Each row of a before or after table is a point. The points were changed in one or more steps. Then noise was added and the rows were shuffled. The steps act on how far a point lies along the listed directions, d1 being the first. Write out the steps. A step turns or swaps two directions, mirrors them in a line or flattens them onto one, adds a multiple of one to another, or multiplies one. Angles are multiples of 10 degrees, from the lower direction toward the higher: turns from -170 to 170, lines from 10 to 170 but not 90. Use the fewest steps. Two steps may share a direction if one is a turn and the other turns, adds or multiplies; they go together, in the order done. Otherwise the lowest direction goes first.

Directions:
(1): [-4.7  1.1]
(2): [1.1 4.7]
Before (14 x 2):
[[ 0.6 -0.9]
 [-4.9 -2.8]
 [-2.0  0.6]
 [ 0.4 -1.7]
 [-5.2  4.0]
 [ 4.0 -1.6]
 [-6.1 -2.8]
 [ 1.1  5.6]
 [ 0.5 -4.1]
 [ 1.9 -7.7]
 [ 0.8  2.8]
 [-0.4 -1.1]
 [-3.8 -0.9]
 [-3.4 -5.1]]
After (14 x 2):
[[ 2.6  3.1]
 [ 1.0 -1.1]
 [-5.5  1.6]
 [ 3.4 -2.6]
 [ 0.7 -0.6]
 [ 4.2  3.2]
 [ 5.4  4.4]
 [ 6.0  0.7]
 [-1.5  6.4]
 [ 0.2  1.8]
 [ 6.2 -4.9]
 [-0.7 -4.3]
 [-2.4  0.7]
 [ 0.9  0.0]]
Steps: swap d1 and d2

Directions:
(1): [-2.6  1.3 -6.1 -0.5]
(2): [ 6.0  1.6 -2.4  1.2]
(3): [-0.6  6.3  1.7 -1.9]
(4): [-1.5  1.7  0.5  6.4]
Before (14 x 4):
[[ 4.2 -4.4  2.3 -0.5]
 [ 2.2 -6.2  3.6 -3.9]
 [ 1.1 -2.0  2.6 -3.4]
 [-2.0 -1.7 -3.4  1.9]
 [ 9.1  2.1  3.3 -1.6]
 [ 4.5  0.4  4.7 -4.7]
 [-2.9  4.1  0.9  1.7]
 [-2.7  5.3  2.9  2.1]
 [ 3.3  3.6  7.7 -1.4]
 [ 3.5 -3.1  0.5  0.7]
 [ 1.2  2.2  3.0  0.3]
 [ 5.7  1.6 -0.9 -5.6]
 [-1.0  3.6  4.2 -1.2]
 [ 0.5  4.8 -3.0  1.5]]
After (14 x 4):
[[ 4.5  5.5 -0.9 -3.8]
 [-0.3  3.6 -4.2  3.5]
 [-1.2  2.9  4.9  1.6]
 [ 1.1 -0.4  3.8 -3.4]
 [-3.2  2.1  2.4  5.0]
 [-2.9  2.0  1.2  4.8]
 [ 3.3 -2.6  0.3 -1.6]
 [ 0.8  1.7  2.5  2.5]
 [-1.4 -2.2 -3.1 -0.3]
 [ 2.2 -2.1  4.4 -6.6]
 [ 7.6  4.5  1.5  0.1]
 [ 4.1  3.2  5.5 -3.0]
 [ 2.3  3.3  7.7  2.1]
 [ 4.3 -2.7  2.3 -3.4]]
Steps: add 0.3 times d2 to d1; turn d3 and d4 by 40 degrees

Directions:
(1): [ 0.5  0.4  0.0 -4.8  5.9  3.3]
(2): [ 5.5  2.4 -4.3 -0.1 -2.3  2.9]
(3): [ 5.0 -1.1  5.8  2.6  1.2  1.2]
(4): [ 1.5  5.8  2.0 -2.6  0.0 -4.7]
Before (11 x 6):
[[ 1.5  0.2 -0.8  0.3 -1.6  1.3]
 [ 1.3 -0.7 -3.4  0.5 -1.2  1.9]
 [-2.0  0.4 -1.9 -2.5  1.3  1.6]
 [ 4.5  3.6 -0.5 -1.8  3.6  2.5]
 [ 0.3  0.0  0.1 -2.4  3.6  1.5]
 [ 4.2  2.1  3.6  4.9 -2.8  0.1]
 [ 0.2 -2.9  2.0  2.8 -0.9  1.1]
 [-1.2  2.0  0.3 -1.6  0.3 -0.6]
 [-0.2 -3.4  6.3  0.6  3.6 -1.0]
 [-3.1 -1.0 -0.2 -1.3  1.3 -0.2]
 [-1.1 -3.4  1.6  3.3 -0.8 -0.3]]
After (11 x 6):
[[-4.6 -6.7  5.5 -0.7  6.7  1.1]
 [ 1.9  0.8 -1.9  1.0 -3.1  1.3]
 [-4.4 -3.7  0.0  5.8 -4.7 -3.1]
 [ 2.6  1.2 -5.2 -0.3 -2.6  1.0]
 [-3.5 -0.1  1.3 -3.8  3.8 -0.9]
 [ 3.1 -1.2  1.2 11.3 -9.4  0.1]
 [-2.4 -3.1 -0.1  4.3 -3.8 -0.5]
 [-0.1  2.0  2.0 -2.2  2.2  0.4]
 [ 6.9  2.8 -1.5 -6.4 10.1  8.8]
 [-0.7  1.9 -1.3 -6.2  5.7  2.4]
 [ 0.4  0.1  0.0 -7.4 10.1  5.1]]
Steps: multiply d1 by 3; multiply d2 by 1.6; turn d3 and d4 by -50 degrees

Directions:
(1): [ 4.2  0.9  3.2  1.5 -2.3  2.6  6.1  4.9 -0.7]
(2): [ 0.4  6.4 -4.0 -3.2  4.3  2.3  1.2  1.0 -3.2]
(3): [ 0.6  1.6  0.1  3.9  0.1 -2.0  4.8 -7.3 -2.6]
(4): [-1.6 -6.5  1.1 -3.4  3.3  3.8  2.6 -1.3 -3.6]
Before (13 x 9):
[[-0.2  4.0 -0.9  3.3 -4.1 -1.0  1.0  0.0  2.7]
 [-1.5  2.1 -0.3  2.2  3.0 -1.3 -1.7 -1.2  1.9]
 [-3.7 -2.4 -5.6 -6.0  6.9  1.4  0.0 -4.4 -5.3]
 [-2.3 -5.5 -0.2 -3.1  0.4  0.7 -1.4 -4.1 -1.0]
 [-3.2  3.3 -6.2 -2.3  4.6  1.3 -5.7  1.6 -3.4]
 [-2.7  3.4 -2.3 -0.8  2.1 -4.4 -5.2 -3.1  2.7]
 [ 2.6 -1.4  2.8  1.1 -4.5  3.3  1.9  4.0  2.8]
 [ 1.1  3.6  0.4  1.7  0.4  0.2  2.6  0.7 -2.0]
 [ 0.9  4.6 -1.8 -5.3  4.0  7.0  2.5  4.4 -2.9]
 [ 1.7 -4.8  1.2 -3.5  2.2  3.8  0.1  1.9 -1.4]
 [ 2.5  3.1 -0.3  1.0  0.2 -0.8 -0.3  0.8 -0.9]
 [ 1.3 -3.8  3.3  3.6 -3.3 -2.0  2.7 -4.2 -1.8]
 [ 0.2 -0.8  3.9  3.5 -4.2 -2.3  2.4  2.3  2.4]]
After (13 x 9):
[[ -0.1   6.1  -1.5   5.1  -4.2  -2.5   1.2  -3.3   2.3]
 [ -0.1   2.3   0.9   3.9   1.7  -1.5   0.5  -1.3   1.8]
 [ -0.5  -4.7  -1.3  -3.4   4.5   3.3   6.9  -2.8  -6.6]
 [ -1.2  -7.1   1.6  -2.6  -0.1   1.9   0.9  -3.3  -1.8]
 [  0.4  -1.7   1.9   7.0  -1.9  -4.6   6.5 -14.6  -5.2]
 [  0.7   4.9  -0.5   3.3   1.1  -1.3   3.7  -3.4  -3.4]
 [ -0.4  -1.0  -0.4  -3.0  -1.9   3.1  -4.8   5.1   4.3]
 [  2.4   3.7  -0.7   1.6   0.2  -1.6  -0.3  -0.5  -0.8]
 [ -1.9   0.6   1.5   2.8  -2.2  -3.9  -0.6  -0.8   2.3]
 [  0.2   3.1  -2.3  -8.8   4.7   8.7  -1.2   9.4  -1.2]
 [ -0.5   0.9  -2.7  -3.0   1.3   4.2  -4.3  10.4  -1.0]
 [  0.4  -6.7   0.8  -7.4   3.1   5.5  -3.9   6.5  -0.3]
 [  0.4   3.4   1.0   1.8  -1.3  -3.6  -1.2   0.4   3.7]]
Steps: flatten d1 and d2 onto the line at 70 degrees; multiply d3 by 3; multiply d4 by 1.3

Directions:
(1): [-1.3 -1.6 -0.1  0.5  8.0  0.5  1.3 -1.0 -0.8 -7.3 -1.2]
(2): [ 3.6  4.1 -8.1  0.8 -0.5  1.3 -1.5  2.6  3.5 -2.7 -0.8]
(3): [ 4.0  4.9  5.5 -6.3  0.7 -0.8 -2.5  1.4  0.5 -2.0 -1.7]
Before (12 x 11):
[[-0.1  2.6 -2.7 -2.0  2.2  0.9 -1.3  1.7  1.3 -4.7 -2.1]
 [-2.7 -3.3  6.0 -1.5  1.9  0.1  1.3 -3.7 -3.0  0.3  0.1]
 [-3.1 -4.5  1.7  2.2 -1.4 -1.1  0.9  0.3 -1.2  5.5  1.8]
 [-4.1 -5.7 -7.2  5.0 -0.5  1.6  2.4 -4.8  0.2  2.1  1.0]
 [-3.1 -8.2  7.9  1.1  7.0 -3.4  3.3 -4.3 -3.3 -2.1 -1.6]
 [-5.4 -5.6  0.0  1.9  7.6 -1.0  3.8 -2.2 -0.8 -6.6 -2.0]
 [-1.0 -0.9  3.3 -1.9 -3.8  0.0 -1.3 -0.4 -0.3  3.4 -0.4]
 [-0.5 -1.8 -2.8  0.6  8.3  0.8  1.1 -3.1 -1.0 -9.1 -2.9]
 [ 0.4 -0.9  5.0 -2.4 -3.3 -1.0  0.6  0.0 -1.4  0.8 -0.1]
 [-3.4 -4.6  8.7 -1.6  8.4  0.7  2.3 -5.4  0.0 -6.2 -1.9]
 [-0.4 -1.0 -0.3  1.2  1.4 -1.3 -1.4  1.0  0.2 -1.6  0.2]
 [ 3.4  3.4 -3.1 -1.6 -2.1  1.3 -2.5  4.5  2.9 -1.1 -1.0]]
After (12 x 11):
[[  1.5   4.0  -2.6  -2.7  -4.0   0.9  -2.6   2.5   2.1   0.0  -1.2]
 [ -1.1  -0.3 -10.9   3.2   3.6   0.3   1.6   0.9   4.0  -6.4  -2.6]
 [ -5.7  -7.4  -9.2   7.4  -1.3   1.4   3.2  -4.6  -0.2   3.0   2.1]
 [  3.9   3.1 -10.6   0.9   0.4   1.8  -2.0   0.3   3.5  -5.5  -2.2]
 [  1.1  -2.9  -4.1   3.3  10.2  -1.7   2.0  -1.6   1.0  -9.7  -3.6]
 [  0.2  -1.1   5.6  -2.9   1.2  -0.8   0.4  -0.6  -1.4  -3.2  -1.4]
 [ -0.3  -0.7   0.2  -0.7   6.1   1.0   1.5  -2.9  -1.0  -6.2  -0.7]
 [  2.1   2.0   2.6  -2.8  -5.5   0.7  -2.4   3.9   1.3   3.6   0.1]
 [  0.3  -0.2  -1.2   1.3   0.1  -1.7  -1.7   0.8   1.6  -0.9   0.2]
 [  2.3   1.6  -3.3  -1.3   8.8   2.3  -0.2  -1.8   5.2 -11.0  -3.2]
 [ -2.2  -2.0   4.9  -1.8   1.3   0.1  -0.3  -1.4  -1.0  -0.9  -1.3]
 [ -4.3  -6.2   0.8   3.5   3.4  -1.1   2.0  -0.2  -1.9   0.7   1.5]]
Steps: turn d1 and d2 by 70 degrees; multiply d3 by 1.3

Directions:
(1): [ 3.1 -4.1 -2.9  3.1 -4.4 -5.1  0.5  1.6  2.5 -1.1 -1.6 -6.0]
(2): [-2.4  6.1 -2.3  5.3 -1.2 -2.5 -4.0 -5.4 -1.4 -2.2  1.3 -0.9]
(3): [ 2.5 -0.4 -0.9  3.1 -0.2 -1.8  7.1 -3.7 -5.0  2.9 -3.3  3.2]
Before (14 x 12):
[[ 2.9 -3.2  0.8 -0.5 -0.1  0.1  4.9  0.7 -2.7  3.2 -1.9  1.4]
 [-0.1 -2.2  2.1 -8.6  3.5  6.2 -0.4  4.9  1.4  0.6  2.8  4.0]
 [ 4.3 -4.3 -1.1  0.3 -3.1 -2.3  0.9  3.8  2.7 -0.3 -0.3 -4.7]
 [-1.1  0.5 -0.2 -0.2 -1.6  2.5 -4.1  0.3  2.5 -0.8  1.2 -2.8]
 [ 0.1 -4.3 -2.1  1.0 -2.6 -2.4 -0.8  2.7  3.2 -1.5  0.8 -5.3]
 [ 1.8 -2.8 -1.6  3.0 -5.0 -3.1 -1.8 -0.5  4.2 -2.0 -1.0 -5.1]
 [ 1.2 -1.5  1.4 -0.3 -1.4 -0.1  3.4  1.4  1.5  0.2 -0.4 -0.2]
 [-1.0  0.1 -4.0  3.3 -4.4 -5.2 -4.4  0.1  2.6 -3.5  2.2 -6.3]
 [ 3.2 -5.1 -1.9  2.1 -4.4 -5.0  1.3  2.0  0.7 -1.3 -3.7 -5.3]
 [ 0.8  0.7 -1.7  1.6 -2.0 -2.0 -1.0 -0.7  2.0 -1.0  1.8  0.0]
 [-2.1 -4.8  2.5 -5.1  3.5  6.8  3.2  3.6 -0.3  1.7  1.0  5.8]
 [ 1.4 -1.8 -1.3  2.7 -0.6  0.6  5.3 -3.1 -3.6  1.2 -1.4  2.9]
 [ 7.5 -8.1  2.0 -3.4  0.5  0.7 12.7  2.1 -6.0  9.3 -5.4  4.9]
 [-3.3  1.1  0.5 -3.4  1.2  1.8 -7.0  2.3  2.5 -2.2  1.4 -1.4]]
After (14 x 12):
[[ -5.6   5.7  -2.7   5.6   0.0   0.7  -4.2  -6.0  -2.1  -2.6   3.0   2.6]
 [ -2.9   6.5  -3.2   2.0  -0.8  -0.8  -7.1  -3.8   0.3  -3.9   4.2  -0.5]
 [ -1.8  -3.0   1.7  -4.5   2.3   3.9   0.5   3.6   1.3   0.3   1.7   0.8]
 [  0.4  -2.0  -0.5  -0.9  -2.3   1.7  -2.9   2.0   3.4  -0.7   0.4  -4.2]
 [  1.9  -2.2  -0.4  -1.3  -1.1  -0.3   1.1   2.2   2.4   0.1   1.1   1.1]
 [ -0.5  -2.2   4.3  -6.1   3.5   4.9   3.0   2.5  -2.5   1.8  -2.0   5.0]
 [ -2.6  10.9   2.7   1.6   5.7   4.7   4.1 -11.0 -12.9   6.9   0.2  13.4]
 [  1.2  -4.8   3.4  -5.0   0.4   4.2   1.6   3.2   3.1   1.2  -1.0   1.6]
 [ -0.9   2.4   2.4  -0.3   0.5   1.9   2.1  -0.9  -0.4   0.4   0.8   2.8]
 [ -0.7   3.5   1.6   0.6   2.3   2.3   2.1  -3.8  -5.6   2.5   0.1   5.3]
 [  1.2  -7.4   0.7  -6.2  -0.5   0.8   1.6   7.5   3.3   0.2   0.9  -2.1]
 [  0.6   0.5   3.2  -4.6   2.9   5.2   0.8   2.4  -0.4   1.4   1.5   3.4]
 [  0.1   0.1  -0.7   2.0   0.7   2.2   4.8  -4.2  -4.7   1.3  -0.7   4.7]
 [ -0.9  -1.4  -2.0  -0.7  -2.1  -2.1  -6.9   3.2   4.4  -3.1   0.1  -6.2]]
Steps: turn d1 and d2 by -120 degrees; add -0.5 times d3 to d1
